Each row is a point. The points of each table are mixes of a few directions, plus a little noise. How many directions does each table use, and how many do they share? Where both have some left over, give the other angles between the two spaces (their principal angles), to ten degrees, smallest first.
In the rows, zero is written as 128.

First (7 x 2):
[[193  83]
 [113 138]
 [112 139]
 [180  93]
 [ 92 153]
 [153 111]
 [ 53 179]]
Second (4 x 2):
[[144 151]
 [142 149]
 [152 164]
 [ 74  48]]
Directions: first 1, second 1, shared 0; angles 90

First:
[[195 109  82]
 [194 110  83]
 [ 94 137 152]
 [ 67 145 170]
 [ 90 139 154]]
Second (7 x 3):
[[146 104  99]
 [109 152 157]
 [109 152 157]
 [ 95 171 180]
 [175  68  55]
 [ 98 166 175]
 [164  82  73]]
Directions: first 1, second 1, shared 0; angles 30

First, 6 rows:
[[134  97 134 144]
 [ 26 167 103 206]
 [190  82 118 129]
 [127 145 174  58]
 [158 103 134 118]
 [132 173 105 111]]
Second, 8 rows:
[[171 147 127  76]
 [138 132 127 118]
 [101 106 118 183]
 [216 119  72 130]
 [162 143 127  87]
 [ 49 113 152 178]
 [167 133 114 108]
 [ 21 131 187 145]]
Directions: first 3, second 2, shared 2

First:
[[139  81 152 111 168  88]
 [ 82 148 111 154 101  84]
 [199  95 165 101 179 230]
 [167 173  98  98  86 179]
 [ 73 193  85 164  60 111]
 [ 64  89 166 193 174 106]
 [160 102 125  77 137  66]
 [108 145 118 144 111 124]
 [160 125 132 109 135 163]]
Second (9 x 6):
[[110 220  64 133  33 142]
 [148  27 198 122 232 112]
 [116 187  87 131  67 137]
 [130 120 133 128 136 127]
 [117 181  91 131  73 136]
 [140  70 168 125 187 119]
 [135  94 152 126 163 123]
 [136  87 156 126 171 122]
 [121 165 102 130  90 134]]
Directions: first 3, second 1, shared 1

First:
[[145 136 156 115 105 118  76 120]
 [ 81  78 129 150 234  21 217 159]
 [163 179 156  94  61 169  53 107]
 [113  56  81 181 145 138 147 139]
 [144 171 168  93 111 111  94 119]
 [101  86  63 171 154 165 200 139]
 [140 163 150 103 113 128 109 121]
 [137 158 118 116 101 171 127 119]]
Second:
[[180 148 150 129  55  98 126 156]
 [105 144 185  99 133  87  77 104]
 [121  96  75 143 208 155 161 133]
 [ 71 106 115 153  98 164 138 103]
 [ 53 103 167 142 141  47 171 125]
 [178 112  84 121 168 207  49 113]
 [189 186 119 110  91 140 175 160]]
Directions: first 3, second 5, shared 3

First:
[[146 128 146 110  92 127 140 119 122 118 131]
 [159 160 173 128 125 160 141 117 139  81 146]
 [114 234 127  52  97 162 249 140 115 136 117]
 [136 126 122 182 180 126 128 144 129 108 123]
 [ 42 140 101  62 112 130  92 143 147 195 157]
 [172  82 120 162 175 148 127 131 146 122 132]
 [152  68 113 170 118  83 122 137 106 128 115]
 [115 120 135 149 120 104 102 133 119 119 132]
 [115  94 115 138 134 112  51  88 129 146  97]]
Second:
[[173 163 119 121 144 127 116 133 124 119 137]
 [129 167 128 137 144 107 115 126  54 101 169]
 [144 143 124 134 172 108 143 161 115 168 131]
 [142 157 127 134 158 109 128 141  84 133 153]
 [165 111 189 106 177 153 145 133 125 179 159]
 [ 84 152  84 128 107 134  97 157 164  70  53]
 [153 116 110 117 122 146 131 141 209 146  80]
 [ 53  57 135 130  45 155 130  82 176  97  96]
 [110  87 137 145  85 112 150  78 103 138 173]]
Directions: first 6, second 5, shared 1; angles 40, 50, 70, 70
